Each row of a before or after table is a point. One or more steps were done to the points. Then noise was added and the rows were shuffled. The steps act on columns, c1 being the first. What was done? A step turns or swaps two columns, mirrors them in a line or flattens them onto one, adds a multiple of one to another, or multiplies or shifts one. Angles are multiples of 10 degrees, from the lower column toward the higher: turns from -170 to 170, lines from 10 to 170 but not 90. Use the fewest steps. Two steps may share a column if one is a turn and the other turns, adds or multiplies; they go together, in the order done. Otherwise the lowest column goes first.

Before:
[[  8 -40   8]
 [-45 -51  -7]
 [-23  11 -12]
 [  8 -22   5]
 [ 19 -52  35]
 [-30  95  -8]
 [ -8 -56  24]
 [-64 -66  37]
 [ 14  27  -1]
 [  1 -66   6]
 [-31 -62  -7]
 [-13  16  36]]
After (12 x 3):
[[-43  42 -25]
 [-67  27 -68]
 [-21  -4  20]
 [ 17 -25  15]
 [-33 -70  68]
 [ -4  27 -52]
 [  8  27 -29]
 [-11 -36 -17]
 [  0  48 -47]
 [  8  10 -20]
 [ 20  17 -59]
 [-34  52 -32]]
Steps: turn c2 and c3 by 140 degrees

Before:
[[ -2 -16  32  -1]
 [ -9   4  40   6]
 [ 18  23  39   3]
 [ 20  14 -15  -1]
 [  5  11  17  -4]
 [  9  17  42  20]
 [ -1 -32 -43 -16]
 [-16  21 -42  -1]
 [-10   5  35  23]
 [-20  26 -42   1]
 [-27  19  14   6]
 [ 17 -10  35   7]
 [-13  10  44 -12]
 [ 17   7  30  15]]
After:
[[-15 -98 -38  -7]
 [  2  16  42  13]
 [ 24  53  31   5]
 [ -7  62 -36  14]
 [-11  78 -37  20]
 [-20  29  51   4]
 [ 15 -29  27 -11]
 [ 23  21  19  -9]
 [ -9  57  19  23]
 [ -2  38  16  -4]
 [ -1 -48  33   1]
 [  8  38 -17 -15]
 [ 12  70  33 -14]
 [ 15  18  32  18]]
Steps: turn c1 and c4 by -60 degrees; add -0.5 times c1 to c3; multiply c2 by 3

Before:
[[  5  14   2 -27  -4  -9]
 [  3  -2 -49  -9  95 -20]
 [ 11  -9   2   5 -43 -23]
 [ -2   0  -3   4  16 -14]
 [-25  18   0  -7  29 -22]
 [  5  -7   6 -14   8   1]
 [-13 -16  -7 -24 -28 -22]
 [  5  25  -1 -15 -33 -21]
 [ -9  -2 -22   0 -26   9]]
After (9 x 6):
[[  3  27   0   5  17 -20]
 [ -8  21   7   5 -42   1]
 [ 15  48 -23  -9  31 -38]
 [ 25  31   9  -1 -26  24]
 [ 54  28  35 -10  95 -64]
 [ -2  46   7 -25  -6  -6]
 [ -3  54   5 -16 -33  -6]
 [-10  26   1 -14   9  -2]
 [ 16  15  -8 -25 -28  -9]]
Steps: multiply c3 by 1.3; turn c1 and c3 by 120 degrees; shift c2 by 30; add -0.5 times c5 to c6

Before (10 x 9):
[[-17 -31  12  63   4 -11   6  95  29]
 [ 17  57  12 -55 -56 -73 -26 -43  30]
 [ 11 -51 -40  50  44  22 -40 -14 -77]
 [ -3  13 -27  31  -1  31 -56  38 -69]
 [  9 -13 -43  70  11  58  27  43  31]
 [ -8  28 -11  54  55  -3 -12  49  24]
 [ 33  51 -75 -35 -42 -89 -11 -23  -1]
 [-19  45  18  71 -28 -44  21  24  15]
 [-15  22 -68 -57   1 -21  25 -32 -40]
 [ 44  28  51  59   5 -20  24  77   9]]
After:
[[ -3 -53  20 -21  98   3  55  18 -10]
 [  8 -35 -35  16  38   0  44  28  62]
 [-18 -31  10 -32  43   1  49  92 -24]
 [ 18  49 -39   2  84   3  62  24  75]
 [ 21 -15  52 -60  46   1  54  45  12]
 [ 14 -20  47  23   4   2 -23 -39  54]
 [  3 -18  14  45 -15  -2 -42 -76 -25]
 [-21   7   9  15  44  -8 -55 -36  83]
 [ 35 -68 -26 -47  38   5  47  39 -44]
 [-20 -50   0 -44  13 -10  61 -14 -25]]
Steps: flatten c1 and c6 onto the line at 10 degrees; mirror c2 and c8 in the line at 110 degrees; turn c3 and c9 by -130 degrees; multiply c7 by 0.7; turn c4 and c7 by 120 degrees; shift c5 by 40
